Every row gives one point. The window is the flat piece filled in between its corners: a triangle in 3 columns, a solid with four corners in 4, and so on. A path goes straight from each point to the next, and from the last back to the first. List the points from which the path goes on through the window.

Window (3 x 3)
[[ 0.59 -0.39 -0.01]
 [-0.16  0.13 -0.11]
 [ 0.07  0.27  0.35]]
Path:
(1): [ 0.50 -0.01 -0.31]
(2): [ 0.70 -0.72  0.40]
(3): [ 0.16 -0.32  0.27]
(4): [0.43 0.14 0.22]
(5): [ 0.21  0.03 -0.14]
(6): [-0.26 -0.32 -0.10]
(7): [-0.45 -0.13  0.13]
(8): [ 0.14  0.02 -0.26]
(9): [ 0.23  0.31 -0.32]
(10): [ 0.18 -0.06  0.60]
(11): [-0.22 -0.15  0.06]
(12): [ 0.17  0.40 -0.29]
(13): [ 0.07  0.09 -0.19]
(14): [-0.08 -0.15  0.21]
(15): [ 0.07 -0.39  0.01]
(16): [ 0.20  0.05 -0.06]
Through the window after points: 9, 11, 13, 15

Window (3 x 3)
[[ 0.11 -0.28 -0.23]
 [ 0.43 -0.01  0.44]
 [-0.14 -0.31 -0.17]]
Path:
(1): [ 0.26  0.14 -0.09]
(2): [-0.12 -0.01 -0.43]
(3): [ 0.20 -0.38 -0.01]
(4): [ 0.09 -0.53 -0.15]
(5): [ 0.01 -0.21 -0.41]
(6): [0.34 0.05 0.29]
(7): [ 0.49 -0.19  0.32]
(8): [ 0.34 -0.44  0.31]
Through the window after points: 2

Window (4 x 4)
[[ 0.17 -0.35 -0.13 -0.28]
 [-0.46 -0.17 -0.43 -0.52]
 [-0.04  0.22 -0.19 -0.13]
 [-0.06  0.28  0.18  0.33]]
Path:
(1): [0.18 0.05 0.36 0.00]
(2): [-0.08 -0.06 -0.45  0.15]
(3): [-0.09 -0.29 -0.45 -0.21]
(4): [-0.01 -0.21 -0.11 -0.61]
(5): [-0.50  0.16 -0.21 -0.71]
(6): [-0.31 -0.27 -0.42 -0.23]
(7): [-0.10  0.04 -0.22  0.25]
(8): [-0.15  0.12  0.19 -0.05]
Through the window after points: 5

Window (4 x 4)
[[-0.80  0.13  0.10 -0.16]
 [ 0.23  0.36  0.49  0.16]
 [ 0.00 -0.13 -0.36  0.02]
 [ 0.23  0.20 -0.26 -0.20]]
Path:
(1): [-0.44  0.24 -0.13  0.38]
(2): [-0.45  0.02  0.18 -0.23]
(3): [ 0.19  0.04  0.47 -0.09]
(4): [ 0.11  0.57 -0.13  0.31]
(5): [-0.10  0.43 -0.17  0.14]
(6): [ 0.30 -0.12  0.40  0.01]
(7): [-0.07 -0.07  0.17 -0.49]
(8): [-0.08  0.35 -0.18  0.12]
Through the window after points: 3, 5, 7

Window (6 x 6)
[[-0.03  0.09 -0.37 -0.33 -0.04  0.30]
 [-0.41  0.43 -0.39 -0.02 -0.17  0.01]
 [-0.15 -0.26  0.49 -0.04 -0.02 -0.56]
 [-0.17  0.40 -0.02 -0.29  0.19  0.48]
 [-0.26  0.16 -0.33  0.43 -0.16  0.19]
 [ 0.36  0.00  0.61 -0.04 -0.02 -0.73]]
Path:
(1): [-0.17  0.07  0.19  0.06 -0.38  0.25]
(2): [ 0.02 -0.01  0.25  0.00 -0.21 -0.01]
(3): [ 0.00  0.09  0.12 -0.04  0.17 -0.22]
(4): [ 0.02  0.18 -0.45  0.07  0.18 -0.27]
(5): [-0.37  0.25  0.73  0.06 -0.24  0.43]
(6): [ 0.11  0.21  0.31 -0.49 -0.44 -0.06]
(7): [-0.26  0.11 -0.12  0.08  0.43 -0.07]
(8): [-0.11  0.06 -0.64 -0.02  0.18 -0.22]
Through the window after points: none

Window (6 x 6)
[[ 0.06 -0.03  0.11 -0.46 -0.38  0.20]
 [ 0.10  0.27 -0.43 -0.03  0.13  0.08]
 [-0.43  0.28 -0.27 -0.28  0.07 -0.02]
 [ 0.07 -0.14  0.12  0.00  0.29  0.22]
 [ 0.02 -0.47  0.38  0.02  0.03 -0.22]
 [ 0.02  0.35 -0.43 -0.72  0.39  0.00]]
Path:
(1): [ 0.01  0.41  0.11 -0.51  0.18 -0.29]
(2): [-0.23  0.47  0.02  0.17  0.02  0.04]
(3): [ 0.21 -0.25 -0.25 -0.71  0.27  0.34]
(4): [-0.01 -0.32 -0.30 -0.41 -0.03  0.20]
(5): [0.09 0.19 0.00 0.07 0.27 0.11]
(6): [ 0.19  0.15  0.15 -0.13  0.22 -0.01]
(7): [ 0.01 -0.16 -0.15 -0.35  0.11  0.11]
(8): [-0.01 -0.06 -0.90 -0.75  0.37 -0.27]
(9): [ 0.03  0.33  0.20 -0.30  0.14  0.26]
(10): [ 0.05  0.19  0.15 -0.13  0.07 -0.10]
(11): [-0.24 -0.51  0.06 -0.51 -0.23  0.22]
(12): [-0.12  0.01 -0.62 -0.44  0.24  0.29]
Through the window after points: 4, 8, 12

Window (8 x 8)
[[ 0.00  0.29 -0.04  0.18  0.12  0.38  0.39  0.13]
 [-0.43 -0.49 -0.14  0.26  0.02 -0.04  0.29 -0.07]
 [-0.09 -0.34 -0.21  0.27  0.23 -0.37  0.28 -0.15]
 [ 0.27 -0.12  0.01 -0.61  0.04  0.17 -0.28  0.61]
 [-0.33 -0.41 -0.55  0.08  0.33 -0.12  0.12  0.02]
 [-0.33 -0.24 -0.26  0.54  0.16 -0.16 -0.04 -0.04]
 [ 0.46 -0.25 -0.30 -0.33 -0.18  0.27 -0.14  0.49]
 [-0.20  0.71 -0.11  0.15 -0.33  0.16  0.49  0.07]]
Path:
(1): [ 0.02  0.34 -0.01  0.15  0.02  0.26  0.29 -0.07]
(2): [-0.09  0.14 -0.30  0.09 -0.10  0.23  0.10 -0.07]
(3): [-0.37 -0.13 -0.29  0.13  0.16 -0.21  0.39  0.19]
(4): [-0.41  0.03 -0.11  0.38  0.17 -0.13  0.64  0.19]
(5): [ 0.00  0.02 -0.33  0.25 -0.16  0.07 -0.07 -0.25]
(6): [-0.16 -0.10 -0.13  0.00  0.22 -0.04  0.17 -0.34]
(7): [ 0.01 -0.36 -0.30  0.42  0.02 -0.34  0.19  0.41]
(8): [-0.40  0.07 -0.15  0.43 -0.26 -0.47  0.24  0.55]
(9): [ 0.01 -0.27 -0.35  0.12  0.30  0.20  0.28 -0.48]
(10): [-0.21  0.28 -0.48  0.26  0.44  0.21  0.04 -0.60]
(11): [ 0.03 -0.34 -0.09 -0.07 -0.16 -0.24  0.23  0.59]
(12): [-0.08 -0.44 -0.35  0.49  0.47 -0.84  0.41  0.24]
(13): [-0.07 -0.13 -0.09 -0.07 -0.04  0.22  0.00 -0.15]
(14): [-0.05  0.06 -0.31  0.07  0.10  0.21  0.31 -0.15]
(15): [-0.34 -0.07 -0.20  0.12 -0.07 -0.22  0.03  0.69]
(16): [-0.25 -0.22 -0.34  0.17  0.11 -0.01  0.43  0.47]
Through the window after points: 2, 6, 12, 14, 16

Window (8 x 8)
[[ 0.20  0.64  0.33  0.26 -0.13  0.26 -0.07  0.55]
 [ 0.08 -0.06 -0.06  0.53  0.07 -0.66 -0.41  0.08]
 [-0.47  0.09  0.21 -0.33 -0.01  0.19  0.59 -0.09]
 [ 0.51  0.05 -0.27  0.18 -0.07 -0.32  0.53 -0.36]
 [-0.24 -0.25 -0.06 -0.09  0.49  0.48  0.21 -0.09]
 [ 0.13 -0.44  0.09  0.45 -0.12 -0.31  0.11  0.23]
 [ 0.42 -0.25 -0.10  0.23 -0.16 -0.39 -0.55 -0.33]
 [ 0.04  0.03  0.00  0.68 -0.08  0.02 -0.57 -0.34]]
Path:
(1): [ 0.04 -0.16  0.83  0.06 -0.05 -0.04  0.00 -0.09]
(2): [ 0.03 -0.25 -0.42  0.43  0.09 -0.25  0.02  0.16]
(3): [ 0.16  0.06 -0.35  0.26 -0.08 -0.14 -0.12 -0.12]
(4): [ 0.34 -0.41  0.81  0.34  0.02 -0.48 -0.22  0.14]
(5): [ 0.25 -0.06  0.36  0.49  0.13 -0.21 -0.04  0.03]
(6): [ 0.03 -0.25 -0.08  0.30 -0.21 -0.13  0.05  0.23]
(7): [-0.14  0.04 -0.36  0.72 -0.36 -0.11 -0.41  0.59]
(8): [ 0.10 -0.17  0.24  0.32  0.04 -0.11 -0.16 -0.08]
(9): [ 0.20  0.19  0.21  0.27  0.17 -0.21  0.05 -0.22]
(10): [-0.10 -0.17 -0.20  0.39 -0.01  0.05 -0.02  0.08]
(11): [-0.33 -0.02 -0.60  0.09  0.18  0.00  0.10  0.24]
(12): [-0.07 -0.20  0.15  0.06  0.33  0.36  0.08 -0.21]
(13): [ 0.34 -0.12  0.62  0.21 -0.05 -0.23 -0.03 -0.03]
(14): [-0.18  0.47 -0.57  0.08 -0.06  0.35 -0.15  0.20]
(15): [ 0.05  0.05 -0.17  0.09 -0.04  0.00  0.30  0.12]
(16): [ 0.30 -0.09  0.20  0.27  0.33  0.03 -0.11 -0.47]
Through the window after points: 1, 3, 5, 11, 13, 15
